Each row is a point. Any point is a mix of the corners, with weights that add up to 1. It lies inside the corners' shape when no weight is negative. Is each point inside? If not, which corners have a negative weight?

Corners:
(1): [4.0 4.0 5.3]
(2): [-3.6  3.5 -0.3]
(3): [-2.8  1.2  3.9]
(4): [ 3.6 -8.5 -7.0]
Points:
[-3.1  0.7 -1.4] -> outside (1)
[ 0.1 -0.1  1.7] -> inside
[ 1.7 -1.9 -2.4] -> outside (3)
[ 2.3 -2.3 -1.7] -> inside
[2.8 2.9 3.8] -> inside
[-1.5  0.0  0.8] -> inside

Corners:
(1): [ 1.0  0.7 -1.4  2.5 -3.3  2.9]
(2): [-4.3  5.7  1.5 -1.0 -3.2  5.4]
(3): [-2.7 -0.9 -0.8 -1.0  4.1  3.9]
(4): [-2.7 -2.6  0.5 -2.6 -4.8 -0.3]
(5): [-0.7  2.7  5.1 -1.3  2.0  0.1]
(6): [ 1.3  4.0  3.8 -5.2 -1.2  4.4]
(7): [  2.0  -6.6 -11.1   1.7  -3.5  -7.5]
Points:
[-0.5  0.3 -1.2  2.0 -2.9 -0.4] -> outside (3, 6)
[-0.5  0.6  0.5 -2.6 -2.5  1.4] -> inside
[-0.8 -2.8 -5.5  1.2 -2.7 -2.6] -> outside (6)
[-0.9  1.2  3.6 -1.8  0.5  3.0] -> outside (2, 7)
[ 0.2 -3.5 -6.7  3.0 -5.9 -4.5] -> outside (3, 6)
[-0.7  1.0  1.9 -3.0 -2.1  1.8] -> inside

Corners:
(1): [-1.8 -0.5 -7.8 -9.2  0.8 -3.8  4.4  5.2  0.9]
(2): [-2.9  1.1  2.2 -0.8 -2.0  2.6  3.5  0.6 -0.8]
(3): [ 1.2 -3.4 -6.1 -2.1 -0.3  1.7 -5.0 -2.0 -2.0]
(4): [ 0.7 -0.5 -0.6  1.5  3.2 -0.6  0.8 -2.9 -2.9]
(5): [ 2.6  5.4  1.5 -5.0  8.3  2.0 -4.8 -3.1 -7.0]
(6): [-1.1  0.4 -3.4 -2.4 -2.5  3.5 -0.9 -4.6  4.2]
(7): [ 3.2 -6.0  7.3 -1.6  2.0  1.1 -2.8 -4.2  6.1]
(8): [-0.1 -2.1  0.2  3.2 -3.3 -7.2 -0.8 -4.0 -0.4]
(9): [-5.9  0.1  1.9  2.1  0.5 -2.9  2.8 -4.1 -3.6]
(10): [-4.2  1.1  3.9 -0.9  5.3  4.2  2.4  5.6  3.3]
Points:
[ 0.9 -0.8 -4.2 -5.3  0.1  1.8 -3.7 -1.7  3.2] -> outside (2, 4, 9)
[ 1.4 -0.9  2.9 -2.4  3.2  0.7 -2.2 -2.9  0.2] -> inside
[-3.1  1.7  0.3  1.3 -2.0  1.9 -1.1 -2.5 -1.8] -> outside (1, 4, 7)
[-0.2  1.2 -1.4 -3.9  3.1 -0.2 -0.5 -0.6 -2.3] -> inside

Corners:
(1): [ 3.9  0.9  0.9 -4.4 -1.9 -1.7 -2.5 -2.1 -1.9  4.7 -4.8 -1.3]
(2): [-2.6 -5.5 -3.9  2.3 -0.1 -4.6 -3.7  1.7 -6.6 -4.2 -0.2  1.6]
(3): [ 3.4  6.2  3.0 -1.6 -4.3 -1.1  1.0  3.7 -5.2 -2.4 -4.9 -2.4]
(4): [ 5.3 -4.4 -1.2  0.6 -0.8  2.8  1.6  2.3 -1.1 -5.3 -0.3  1.6]
(5): [-4.4 -0.7 -0.8  0.7 -2.0  1.3  8.1 -4.0  3.2 -5.1  3.7 -2.1]
(6): [-0.5  3.9  7.1  2.7  2.9 -6.2  0.3  4.0  0.3  2.4 -1.7 -2.3]
(7): [-3.7  0.7  0.0 -4.6  5.9  5.7  4.1 -3.0 -7.6  0.0  5.0 -2.3]
(8): [-1.0  4.4  4.4  0.9  4.0  5.8  2.7  0.1 -3.0 -6.4 -0.3  0.5]
(9): [-2.2 -1.6 -3.2  2.4 -1.1  3.5  2.4 -4.8  1.4 -1.8  2.5 -5.7]
(10): [-3.0 -3.7 -4.1 -1.1 -3.9  7.2 -2.6  2.5 -1.3  4.7 -3.2  4.2]
(11): [-1.1 -6.6  4.9  5.3  1.3 -2.6 -2.1 -3.7  0.1  4.1  5.2  2.1]
(12): [ 0.9  3.5  5.0 -5.2  2.4 -3.1 -1.1 -4.1 -2.7 -4.3  6.0 -5.0]
(13): [ 4.6  5.7  4.0 -1.1  3.0 -2.9 -3.8 -1.1 -1.0  4.4  2.3  0.3]
Points:
[-0.2 -6.9 -5.3 -3.5 -4.8  0.7 -1.0 -3.6 -3.7 -0.5  0.4 -1.3] -> outside (6, 8, 13)
[-0.7  0.1  0.3 -2.2  1.3  2.4  0.6 -1.1 -3.5  0.7  1.1 -0.7] -> inside
[ 0.6 -1.8  2.2  0.6  0.1 -0.9 -1.0 -2.0 -1.2  2.0  0.9 -0.1] -> inside
[ 0.3 -0.3  0.8 -0.3 -0.4 -0.2  0.5 -0.8 -1.2  0.4  0.8 -0.6] -> outside (8)

Corners:
(1): [ 4.9  0.4  0.6 -3.3 -1.4  1.9 -2.0 -1.9  4.9  2.8  4.5 -3.9 -0.2 -1.5
  0.8 -3.5  3.2 -2.5]
(2): [-0.4  2.0 -0.8  1.1  4.2 -1.8 -2.7  4.5 -0.5  3.3  4.9  0.1  4.2  4.5
 -1.4  3.0 -1.7  1.2]
(3): [-1.5 -5.6  2.0 -2.8  3.3 -5.6 -1.0 -3.4  0.7 -3.2  5.5  0.4 -3.7 -0.6
 -0.3  2.8 -2.5  3.1]
(4): [ 3.1 -1.1  0.5 -2.3 -3.7 -3.4 -1.2 -1.8  5.0  2.9  5.5 -8.4  3.5  3.8
  3.9  5.4  2.5  1.4]
(5): [-0.6 -4.1  0.1  0.0  0.5 -4.9  1.6  0.9 -5.2  2.9 -3.0  3.1 -4.3  8.7
 -3.6  0.7  3.9 -0.3]
(6): [-2.3 -3.7 -2.9 -3.5 -1.4  0.9 -3.1  3.3 -1.1 -5.7 -1.3 -2.5  3.8 -4.7
 -2.5 -0.4  3.1 -3.0]
(7): [-5.2  3.3  4.0 -0.5 -3.0 -1.8  0.8  5.8  0.6  1.0 -2.4  4.8  4.8  0.1
 -4.0  3.2  2.1 -4.9]
(8): [-4.2 -1.8 -0.3 -2.9 -2.1  2.3 -6.0 -2.8 -0.7 -1.1  2.6  3.4  3.6 -3.2
 -1.5  1.3 -0.7  3.2]
(9): [ 6.3 -1.9 -5.3 -0.8 -4.0 -7.5  1.9  0.2 -0.9  2.5 -1.6  2.7  0.2  4.9
  3.9  0.7 -3.5 -2.2]
(10): [ -2.6   3.7   3.9  -5.4   1.1   1.2 -11.0   2.5  -6.5  -5.1  -3.4   4.8
  -2.3  -1.6   1.1   5.5  -5.1  -5.8]
(11): [ 5.6 -3.7 -0.4 -3.4 -3.7  2.8 -8.2  2.4  2.1 -1.6 -4.6  5.0  0.2  6.2
 -6.0 -1.3 -6.4  1.5]
(12): [-4.8 -2.3  1.5  1.8 -0.1  3.8  1.6  0.1  1.4  0.6  0.9 -5.1  3.0 -3.5
 -3.3  4.6  0.8 -0.8]
(13): [ 3.4 -3.2 -0.5  1.8 -6.6 -4.9  2.6 -3.5 -7.3 -5.8  0.7  4.3 -2.9  4.3
 -0.2  3.6  4.0 -3.1]
(14): [-5.6 -0.5 -2.6 -2.6  2.0 -0.2 -0.1  1.1  6.5 -5.7  3.5 -5.6 -2.3 -3.8
  3.8  7.6  4.7 -1.7]
(15): [ 7.1  5.1 -1.4 -4.0 -5.4  4.0  1.1 -0.5 -5.3 -3.3 -3.5  4.3  1.5 -1.9
 -6.4 -1.7  3.1  4.5]
(16): [-0.8  4.8 -1.1 -1.9 -0.6 -6.9 -9.1  0.5  0.9  1.9  0.8  2.0 -0.9 -1.3
  0.0  8.6 -4.7 -6.7]
(17): [-3.4  3.2 -0.1 -0.1 -5.2  3.1  0.5  4.7 -6.2  5.7  3.7 -3.3 -1.0 -1.7
 -6.1 -1.2 -1.9  5.0]
(18): [-4.4 -3.2 -7.2 -9.0 -0.9  0.6  1.4 -2.3  1.6  2.2  6.9 -8.8 -3.6  0.2
  0.7  8.4 -4.3 -2.3]
(19): [-4.7  0.2  1.8 -0.8  0.3 -4.7 -5.4 -2.6  7.5 -5.8 -2.1  1.4  5.8  2.1
  1.9 -2.3 -2.1 -6.2]
Points:
[ 1.7  0.2 -2.5 -1.5 -1.7 -1.0  0.6  1.2  1.2 -1.0 -1.8  0.2  0.9  2.1
 -1.6  0.7  1.8 -3.7] -> outside (3, 4, 8, 10, 17)
[ 0.9  0.6  0.7 -0.7 -1.6 -2.1 -2.3  0.4  0.1  0.1  0.1  1.7  0.9  1.9
 -0.8  1.3 -0.7 -0.6] -> outside (6, 18)
[-2.7 -0.2  0.2 -1.6 -0.2 -2.3 -1.7  0.6  1.1 -0.4  1.9 -1.4  0.9  0.0
  0.6  3.5  0.4 -2.7] -> outside (11, 15)
[-0.1  0.3 -1.0 -2.0 -2.2 -0.2 -1.8  0.9 -0.7 -0.7 -0.4  0.3  1.0  0.9
 -1.6  2.2  0.4 -1.5] -> outside (3)
[-0.8  3.6  0.6 -2.7 -3.0  3.3 -3.5  0.3  1.1 -1.9  1.8 -1.2  2.3 -2.3
 -2.0  3.1  0.9 -0.3] -> outside (3, 5, 6, 9)
[-2.3 -0.1 -0.5 -2.3 -0.4 -0.9 -2.3  0.6  1.7 -2.3  1.4 -1.7  0.2 -0.6
  0.7  3.7  0.7 -1.7] -> inside
[-0.6 -0.8 -0.1 -1.9 -1.0 -1.1 -2.9 -0.2 -1.2 -1.4  1.1  0.1 -0.1  0.4
 -0.7  2.1 -1.0 -0.7] -> outside (7)

Corners:
(1): [ 1.4  0.5 -3.9 -2.2 -3.5  3.1 -2.1  2.2 -4.4 -2.5  3.7  0.2 -3.4  5.0
 -4.4 -1.0  6.8 -2.2  3.8  0.3]
(2): [ 3.7 -1.5 -4.0 -2.7 -0.7  5.4 -8.3  1.5  2.3  4.7 -5.7 -1.7  3.8 -0.3
  8.0  4.2 -2.0  0.9  3.7  2.8]
(3): [ 4.8  0.1 -5.8  0.5  2.7 -2.5 -1.3  1.6 -4.1  2.4 -2.6  1.2  2.6  0.7
  1.9 -1.9  0.2 -0.7 -0.3  1.0]
(4): [-5.9  1.4 -1.7  0.1  0.6  4.3 -3.1 -3.0  4.3  5.4  0.8  1.3 -0.8 -3.6
  7.2  0.4  6.8 -3.7 -3.5 -0.4]
(5): [ 1.0 -1.8 -0.8  0.2 -1.0 -5.5  7.4  1.2  1.3  2.5  3.0  6.6  0.8  5.4
  1.7  1.7  2.2  0.1  1.0  5.5]
(6): [ 1.1  4.0  4.3 -4.0 -5.8 -3.4 -4.4  2.8 -1.5 -4.9 -0.5  0.7 -0.6  1.4
  1.6  3.7  3.0  1.8 -0.9  0.6]
(7): [ 1.8 -1.7 -4.4 -2.9 -1.4 -1.0 -1.4  2.6  4.5  4.5 -3.1 -3.8  2.4 -6.4
 -4.5  0.7  8.4  0.9 -2.2 -1.7]
(8): [-4.2 -4.4 -6.4  3.1 -6.0  4.7  5.0 -1.3  0.3 -1.3  5.8  3.8  3.1 -3.4
  2.4 -2.8  6.1 -0.3 -4.1 -2.3]
(9): [-2.8 -0.2  6.4 -4.6 -8.4 -7.3 -1.5  4.3 -6.5 -4.4  6.8 -1.2  0.4  2.1
 -4.2 -2.1 -2.4  0.6 -3.0  2.3]
(10): [-1.8 -5.4 -4.6  4.4  3.2 -2.5  2.1  0.5  5.0 -4.9  3.0 -1.9 -4.9 -0.4
 -6.6 -9.5 -2.2 -5.9 -2.1  1.7]
(11): [ 1.8  2.2 -1.9  4.9  1.8 -5.2  5.6  3.9  3.9  3.1 -2.3 -3.6 -5.1  1.9
 -6.1 -2.2 -1.6 -0.6  2.6 -5.3]
(12): [-3.8 -0.5  5.7  3.0 -5.1  1.7  2.0  3.7 -2.3 -1.9  0.4 -3.5 -3.9 -0.6
 -0.1  2.5  2.7  2.8 -2.9  3.6]
(13): [-5.9  5.1  2.7  3.3 -1.5 -4.8  4.9 -1.4 -2.9  0.1 -0.2  6.4  1.0 -1.5
 -3.6 -4.8 -1.0 -0.2 -0.6  2.1]
(14): [-2.0  1.8 -1.3  4.6 -7.0 -4.7  4.5  0.9  4.0  5.7 -1.0  0.4  1.4  2.7
  3.7  0.8  6.2 -1.8 -2.3  2.5]
(15): [ 3.4  3.1  0.1 -1.5 -7.0 -1.5  2.0  4.8 -3.3  1.1 -0.3  2.0  3.1 -2.6
  5.4  6.7  4.8 -4.9  0.0  3.1]
(16): [-2.5  5.3  9.8 -5.9 -8.1 -2.7 -2.6  6.8 -6.0 -6.9 -1.2  0.7  2.1  5.5
 -1.2  5.1 -1.5 -5.1 -3.4  2.6]
(17): [ 4.6 -2.9 -1.8  2.0 -1.2  4.2 -4.7 -1.2  3.3  1.9 -0.4  0.1  4.9  1.8
 -0.2  3.7  5.1 -1.1  0.0 -1.3]
(18): [ 2.6  1.1  3.4 -2.8 -5.2 -2.1  1.1  0.1 -3.1  5.0 -4.9  6.8  2.0 -3.9
  3.4  2.7  1.8 -0.2 -1.7  2.1]
(19): [ 3.0 -0.2 -4.3  5.9  2.2  3.4  5.3  0.0  0.7  1.4  3.7  5.3  2.9  1.4
  3.1 -8.2  3.2  0.1  3.0 -0.4]
(20): [-4.7  0.6 -0.1  4.2  1.3  4.6 -6.7  1.0 -4.8 -3.9  3.3  3.9  2.1  2.4
 -0.6 -5.4  5.6 -2.7  5.9 -3.8]
(21): [ 0.9 -1.1 -4.6  0.6  4.1  4.0  0.1 -3.0 -4.7 -2.1 -4.6 -2.4  3.8 -3.6
  6.4 -8.0  2.4 -0.9  4.9 -2.9]
Points:
[-0.7  0.0  0.1  0.5 -2.7 -1.1  0.8  1.5 -0.6  0.2  0.5  0.8  1.0 -0.1
  0.8 -0.5  2.1 -0.6 -0.7  0.9] -> outside (1)
[ 0.4 -0.1 -1.7  0.2 -1.4  1.6 -2.3  1.4 -0.8  0.4 -0.2  0.7  0.9  0.9
  1.0 -0.5  2.5 -1.1  1.9  0.2] -> inside
[ 0.0  0.7 -0.2 -0.2 -2.9 -0.4 -0.3  1.5 -1.6  0.8  0.2  1.5  1.6  0.0
  1.1  0.3  3.3 -0.6  0.0  0.3] -> outside (10)
[-0.2 -0.6 -0.6 -0.3 -3.3  0.4 -0.3  1.6 -0.8 -0.5  0.3  0.2  0.7  0.0
  1.1  0.4  3.1 -1.6 -0.8  0.6] -> outside (13, 19)
[-1.4  0.5  0.1  0.0 -1.8 -2.0  0.7  1.6 -0.8  0.1 -0.7 -0.1  0.1 -0.4
  0.7 -0.9  1.0 -1.1 -0.3  0.5] -> outside (1, 17, 19)
[ 0.3  0.3 -1.4  2.3 -0.9 -0.1  2.5  0.8 -0.5  0.6  1.6  3.0  1.4  0.8
  1.0 -3.3  2.3 -0.6  0.7  0.8] -> inside

Corners:
(1): [ 2.1  1.0 -0.8  0.4 -3.8 -0.7  4.8  2.1  1.2 -5.0  2.6 -2.7  4.3 -3.3
  6.0  1.8 -7.0  2.8  2.9  2.2]
(2): [ 1.7  1.4  1.5  0.4 -0.7 -2.5 -4.1 -0.6  2.1  2.2 -4.3 -2.2  1.5  3.3
  7.9 -4.8  3.0  1.8 -7.1 -2.4]
(3): [ -1.2   3.1   1.1  -0.7   9.2   3.7   1.6  -3.7   5.8  -3.5   0.3  -1.2
  -3.7   1.4  -1.6  -0.9  -2.5  -0.1  -7.0 -12.3]
(4): [ -5.7   2.1   0.7  -2.0  10.4 -12.5 -16.2   2.7   7.7   5.7   0.2   3.9
 -15.9   4.0  -4.2   3.6   7.1   2.6  -2.3  -2.1]
(5): [-0.6 -7.4 -2.3  1.6 -0.1 -4.4  3.2  2.3  1.8  1.9 -1.9  0.2  1.2  2.5
 -3.2  4.2 -2.0  0.0 -4.1 -6.4]
(6): [ 4.2  0.2  0.4 -3.1  3.1 -1.2 -0.1  2.4  3.1 -1.2  1.5 -2.6  5.5  3.1
  3.5  4.3 -0.1 -0.1  0.9 -5.2]
(7): [ -1.4   1.0  -0.3   0.1   1.1  -4.5 -14.1   3.6   1.6  -0.4   0.2   1.8
   6.6 -13.9   4.4   0.9   5.7   0.5  -0.8   1.2]
(8): [ 2.4  2.8 -2.2  0.9  1.0  3.3  4.0  3.8  3.8 -3.2 -4.3 -3.5 -5.2  4.4
 -1.7  0.9 -3.2 -3.6  0.9 -3.1]
(9): [ 5.1 -1.8  5.2 -3.0  1.5 -0.4  1.7 -2.7  4.5  1.6 -3.8  0.0  2.0 -3.9
  0.4  0.3  0.5  1.1  0.9  1.6]
(10): [ 2.4 -1.3  1.1 -1.0 -3.6  3.3  1.5  1.4  2.6 -5.2 -0.4 -1.2  3.1  0.2
 -4.6  3.7 -9.8  1.8  0.1  1.4]
(11): [ 1.2  4.1 -4.2  0.0 -2.1 -0.6  0.5 -5.4 -3.6 -1.0  1.1 -0.2  0.9  1.7
 -2.0 -0.2 -4.7 -2.9  0.8 -3.0]
(12): [ 6.1 -0.2 -2.7 -2.7 -4.2 -2.2  0.3 -0.7 -1.0 -2.9  5.0 -2.5  5.4 -7.2
 -5.6 -0.7  0.8 -0.8  0.7  3.2]
(13): [ 1.4  3.3 -1.9 -4.3 -1.9  0.4  3.0  6.3  1.2  8.9 -0.8 -2.0 -4.0  3.2
 -4.4 -0.1 -4.0 -0.9  0.6  2.8]
(14): [-2.1  3.6 -3.7  3.5  2.2  1.7  1.0  1.2 -0.2 -1.2 -0.4  0.9  0.3  1.5
 -0.3 -0.7  1.6  5.3  0.7 -5.7]
(15): [-0.6  1.8 -4.0  1.6 -0.2 -2.2  3.9  3.2 -5.3  1.2 -0.2  5.7  0.3  3.5
  1.0  3.6  1.0  0.4 -4.6  0.6]
(16): [-2.8 -5.8 -1.9 -4.6 -1.7  0.6  2.7  5.5 -7.5 -2.0 -1.1 -1.1 -0.3  0.6
 -0.7 -3.2  1.5  1.5 -0.5 -1.5]
(17): [ 4.8 -5.2 -2.3  1.4 -3.0  0.8  1.8  3.9 -9.7  1.3  3.0 -2.8  1.2 -1.4
 -5.2  1.3 -3.0 -1.5  2.8  6.0]
(18): [-0.4  2.2  0.9  1.0 -1.1 -2.6  4.3  6.3 -3.0 -0.8  1.0 -3.7  2.8  2.8
  0.5 -0.1  2.1 -1.8  4.1  0.8]
(19): [-3.7  0.8 -0.3 -3.0 -1.8  2.2  0.1  0.5  2.7  2.0 -0.8 -6.7 -0.6  5.0
 -3.2  1.6  1.8  1.1 -1.8  4.2]
(20): [ 0.6 -4.9 -0.6 -1.5  2.6  2.8  0.0 -2.0 -1.0 -4.3  7.9  3.3  2.2  0.8
 -1.4 -5.6  3.7 -1.9  2.5  5.0]
(21): [-0.5 -0.2 -3.9 -1.8  4.1  1.6  2.5  1.4 -2.8 -1.4 -0.1 -2.8  1.5  2.8
 -4.8 -3.3  0.7  2.8  1.9  5.3]
Points:
[ 0.4  0.2 -1.0 -2.6  1.9  2.3  0.0 -1.7  3.2 -0.3 -1.8 -2.5  2.4  0.3
  0.3 -3.6  2.2  0.2 -3.2 -4.5] -> outside (1, 4, 10, 15, 17, 18)
[ 0.2 -0.4 -0.9 -0.9  2.0  0.1 -0.8  0.6  0.4 -1.4  1.4 -0.1  0.7 -0.1
 -0.9 -1.0  0.7  0.3 -0.6  0.1] -> inside
[ 1.2 -0.5 -0.2 -1.1  0.8 -0.6 -0.7  0.6  0.5 -1.0  1.2 -0.2  1.8 -1.0
 -0.3 -0.5  0.9 -0.1  0.3  0.6] -> inside
[-0.1 -0.3 -1.1 -1.3  0.9 -1.5 -0.8  2.8  0.5  0.3  0.8 -0.8 -0.7  0.0
 -2.5  1.2  0.6  0.6  0.1  0.5] -> outside (2, 11)
[ 1.5 -2.5 -1.2 -1.6 -0.4 -1.1  2.0  3.5 -1.3  0.1  1.5 -1.3 -0.6  1.9
 -3.9  1.3 -1.0 -0.2  1.8  3.3] -> outside (2, 3, 7, 11, 14)
[ 0.3  4.5 -3.7  0.5  0.9 -4.4 -2.2  3.3  1.2  1.8  1.6  1.1  0.2  0.7
  2.1 -0.4  1.7 -0.6  1.0 -0.6] -> outside (3, 9, 10, 16, 17, 19)
